Every row gives one point. Any point is a mix of the corners, with weights that add up to 1. It lies inside the corners' shape when no weight is negative. Say inside or outside, and name the corners with a negative weight.

Corners:
(1): [16 12 -9]
(2): [-75 -78  42]
(3): [-6 21 29]
(4): [ -7  43 -19]
Points:
[-34 -36  39] -> outside (4)
[-73 -58  38] -> outside (1)
[-1 14  4] -> inside
[-13  11  27] -> inside
[-37 -13  19] -> outside (1)
[-25   4   5] -> inside
[ 2 34  3] -> outside (2)
[22 38 -9] -> outside (2)
[17 36 -2] -> outside (2)

Corners:
(1): [ 42 -33 -16 -16  21 -43  32   3 -38 -24  63]
(2): [  6 -27 -52   2 -32  29 -30  30 112 -36   4]
(3): [ 11  -5  21 -22   9 -65  23  29  24 -43 -38]
(4): [ 85 -38  -8  11   1 -19  -9   7   7  49  12]
(5): [ 31   7  44   8   0  28  48  13 -36 -33   5]
(6): [  84   -1  -39   10    5    1 -121   27  -20  -43   -3]
(7): [  9  25 -23  14 -16  42   7   5  -4  75  34]
(8): [ -2 -16  -7  50  -3 -32  36   9 -36 -60  35]
(9): [-26 -34 -13  25  59  11  51   5  13  29  30]
(10): [ -18   19    4   39   -5   27   46 -111  -40  -23   20]
(11): [-31 -39  20   6 -21  14  14  -4 -28 -16  14]
(12): [-13  20  46  26  17 -14  36 -28 -15 -46  67]
Points:
[ -2  -9  -1  14   4   0  16  -6  -7 -25  26] -> outside (4)
[ 18 -14  -5   8   7   1  15   6 -20  17  12] -> outside (2, 12)
[ 11  -7   0  22   3  13  16 -21 -20 -16  30] -> outside (3)
[-14  -9  -8  17   6  11  23 -10  11 -27  22] -> outside (4)
[  4  -6   4   8   8 -11  22  -7 -11 -26  23] -> outside (4)
[ -8 -16   4  17   6  -1  40 -13   2  -9  23] -> outside (6)
[ 38  -1  15   4  20  -9  31  -6 -29  -6  29] -> outside (2, 8, 11)

Corners:
(1): [-23 -47   2 -21 -37 -50   6  20  71 -31  17 -89 -28  27 -12  47 -61   5
  61 -26]
(2): [ 26  42  34   8  69  18 -22  31  68  -2 -86 -14 -23 -35  42  36  38   8
   8  -9]
(3): [-31 -18 -18   2 -30  19  -4 -66 -33   4   0  10 -12 -14 -28 -36  16 -16
 -42  23]
(4): [ 33  24  15 -15 -16  12   5 -65 -76  13  23  59  -4  25  44  12 -15 -15
 -22  42]
(5): [ 46  40  49  29 -11  11 -40 -37  43   1 -65 -78  46 -52  22  61  31  41
 106 -39]
(6): [ -4 -17  17 -11 -21   8 -13 -33 -24 -28  38  24 -60  -6   2 -74  -2  34
  24  23]
(7): [-71 -55  20  12 -16 -66 -34  41  52 -20  -7 -14   0  14 -17 -10 -51  20
  96 -11]
(8): [  11 -101   57   37  -54 -109  -53   40   33   19  -12  -38  -30  -24
   11   28   20   -6   45  -21]
(9): [ 49  24  32  42  19  44 -71  51   0 -20 -65 -60  32  -5  29 102  42   3
  31  14]
(10): [-32  -6   0  -2 -12  19  35 -61 -15  -9  25  24   6  45  13 -21  52 -11
  -4  74]
(11): [-34 -53 -16   0  16  34  25 -59 -43  42  47  46 -15  11  11  13  25  28
  38  -4]
(12): [  0 -65 -27  17 -68 -51 -35  80  46  48  27 -21 -17 -23  34  12 -26 -15
  71 -20]
(13): [-47 -52   7  94 -55 -43  35  41  37  -5   7 -17 -18  12  14  23   9  34
  52 -22]
(14): [ 59  52  31  13  -1  17 -60  40  73  20 -42  21   2  24 -26  58  23  24
  57 -22]
(15): [ 67  38 -23  24  28   7  14  41   1 -20 -37   2  24 -14  16  43  23  57
  30  20]
(16): [-34 -22 -19  -6  37 -12  -5 -38 -42  32  64 -14 -32  90  -1 -43  13 -10
  25 -13]
(17): [ 26   1 -33 -19  26  36  20 -22 -65 -56  53  19  19   6  -7 -48  15 -32
 -25 -22]
(18): [ 11 -45   1   6  15  33  43 -44 -35  11 104  30  24 -16 -29 -80 -36 -14
 -23  34]
(19): [ -7  14  41   2 -24  22  53  -5 -48  23  60   9   6 -18 -38 -46  11 -36
   8  55]
(20): [-28  -4   8 -65 -11   1  14 -36 -37  14  54  40  13  58  24 -64 -22  45
 -42   1]
(21): [ 14  82  15  24   8   3 -71   6  35  29  13 -11   4 -46  13  96  37   8
  34 -24]
Points:
[ 11  11  18  10  -6   1 -22   5  21   7  -3   0   1   5  -4  19  11  11
  38  -2] -> inside
[ 17   2  14  24  -8   4  -6  -2   9  24  -6 -15   7  -6  16  37  21   7
  19   5] -> outside (6, 7, 17)
[ 27  28  18  18 -13   6  -3 -12 -10 -13  -4 -20   4  17  -2  23  30  14
  10   6] -> outside (2, 7, 11, 12, 18)
[ 12  -4  15  15 -12   1 -15   3   8  -5  -7 -14   5 -10  10  23  13   9
  28   4] -> outside (16)
[-15 -11  16   8 -12  -8 -16  -1  21   4  11 -18  -4  -2   0   6   4   8
  36 -10] -> outside (4, 15)
[  6  13  21  -4 -15 -17  18 -15  10 -30 -26   4  -8   8   6 -10  13  16
  13  24] -> outside (9, 11, 12, 16, 18, 21)
[16 -2  3 10 -3  2 -4  0 -6  4 11  4  3 -2 11 11  4 11 22  9] -> inside
[  3 -30   8  37  -3  -3 -28 -42 -38  15   9 -11 -17 -13  31  13  47 -24
   5  10] -> outside (1, 7, 14, 15, 19, 20)
[ -5 -16   7  11 -16 -19  -3   1  10  12  17  -3  -6   4   8   7   2   4
  29  -4] -> outside (6, 9)

Corners:
(1): [-13   0   8  -7 -17  31  34 -40   2  -7 -28 -45 -41 -56  33  49 -40  55
   7  75]
(2): [ 18 -26 -12 -34  30 -32  80  29  49 -35  -9 -64 -44 -42  19  -3  12  32
   7  12]
(3): [-28 -34  93  31 -15  13 -18  -3  49  49 -44 -46 -18   9 -25  15 -17 -36
 -21  33]
(4): [ -3  44  -1 -54  42  35  46 -12   2  34 -29 -24 -17 -82  20  -2 -28 -34
  21  37]
(5): [-21 -52  -4  12  18  33  45 -15 -21   3  44  -8  13 -14 -68  53  -8   6
  21  -2]
(6): [-18   9  48 -36  -8  -9  21 -31   1  37  10 -37   1   3 -72  76   1  68
  77  10]
(7): [-32 -67 -11 -31  31  32   6   4   3  29 -10 -49 -81  -4 -32  55  37  16
 -21  72]
(8): [  40   61  -43  -12  -11  -12   -3  -27   35    1   31   86    1   21
  -38  -73  -13   -9   -7 -115]
(9): [  6  21  -7  -1  82  -2  55 -44  43 -45 -40 -57 -47  10  42 -47 -28  22
  -3 -18]
(10): [ 19  39  53  33   6   6  53 -34  26  27  31 -44  55 -16  59   4  -1  37
 -38  46]
(11): [-41  37 -11  -9 -28 -44 -37  -7 -49 -56  20  55  14  30 -10 -51  -8  40
 -46 -44]
(12): [-29  32 -26 -18 -20 -56  19 -55  14 -21  35 112  22  35  23 -65  14  11
 -46 -81]
(13): [  1  76 -88   9 -31   0   4 -12 -53 -19 -28 109  42  27 -10 -48   4  -5
  13 -64]
(14): [ 11 -37  79  23  19  -9  -4  -1 -17  27 -23 -50 -38 -47 -16  64  28  -7
  -5  20]
(15): [ 40 -47  59 -57   3  11  58  -8  29  22   2 -39 -61  26  -6  53  -7  -3
  20  74]
(16): [-25 -24  15  -5  49 -12 -17  -9  11 -20   0 -27   7 -40 -17 103  17 -19
 -61  15]
(17): [ -26   34  -17  -27 -118  -26   -1    8  -26    2   35   67   -6   54
   13    2   20    6  -10  -90]
(18): [ -9 -21  35  -6   8  67   7  -8  38 -51 -30 -53 -19 -82  25   6  26   5
 -25  52]
(19): [ -14  -30  -41  -27  -23  -65  -11   16  -39    0   58   74   66   28
   59  -26   15   76  -31 -101]
(20): [-41 -46  -1  20  25 -10 -16 -32   0 -21   7 -70  -1 -42  17  57  -2 -32
  18  70]
(21): [ 12  10  -8   8  58  20  51  28  38 -17 -21  -4 -63  -1  27  -6 -16  20
  38  34]
Points:
[ -8   5  16 -14   5  -4  20 -14   8   5  -3 -10 -19  -2 -11  17  -5   5
   2  10] -> outside (18, 19)
[-10 -18   1 -11  13   0  18  -8   1   1   7  -9 -11  -9  -5  22   5  15
  -7   2] -> inside
[-13  -5  20  -6  -5   2  15 -14  -1   9   3 -18   5 -20   6  25   6   8
 -11  22] -> outside (8, 9, 21)
[-12   9   0  -1  -3  -5  10 -10   3  -4   8  10   5  -5   2   2   7   8
 -11 -20] -> outside (1, 15)
[ -3   0   9  -8  12  -6   9 -14  10  -2   6  -4  -4 -12  -7  26   4   5
 -15  -4] -> inside
[-19  -7  26  -6  -2  -8  -2 -12  10   7   4  -4   0  -5 -12   0  14  16
 -32 -25] -> outside (1, 13, 15, 20, 21)
[  1  -3   4  -8   7  11  28 -14  12   3  -7 -15 -22 -16   9  11  -5   9
  14  19] -> outside (11, 16)
[  0   3   8 -10  -1 -13  20 -13   7   8   6   7 -13  18 -13  12  -2  27
   4 -18] -> outside (4, 18, 20)
[ -6 -11   4 -14  11   7  21  -5  12  -3  -1  -9 -26  -7   2  13   6  14
  -2  14] -> inside
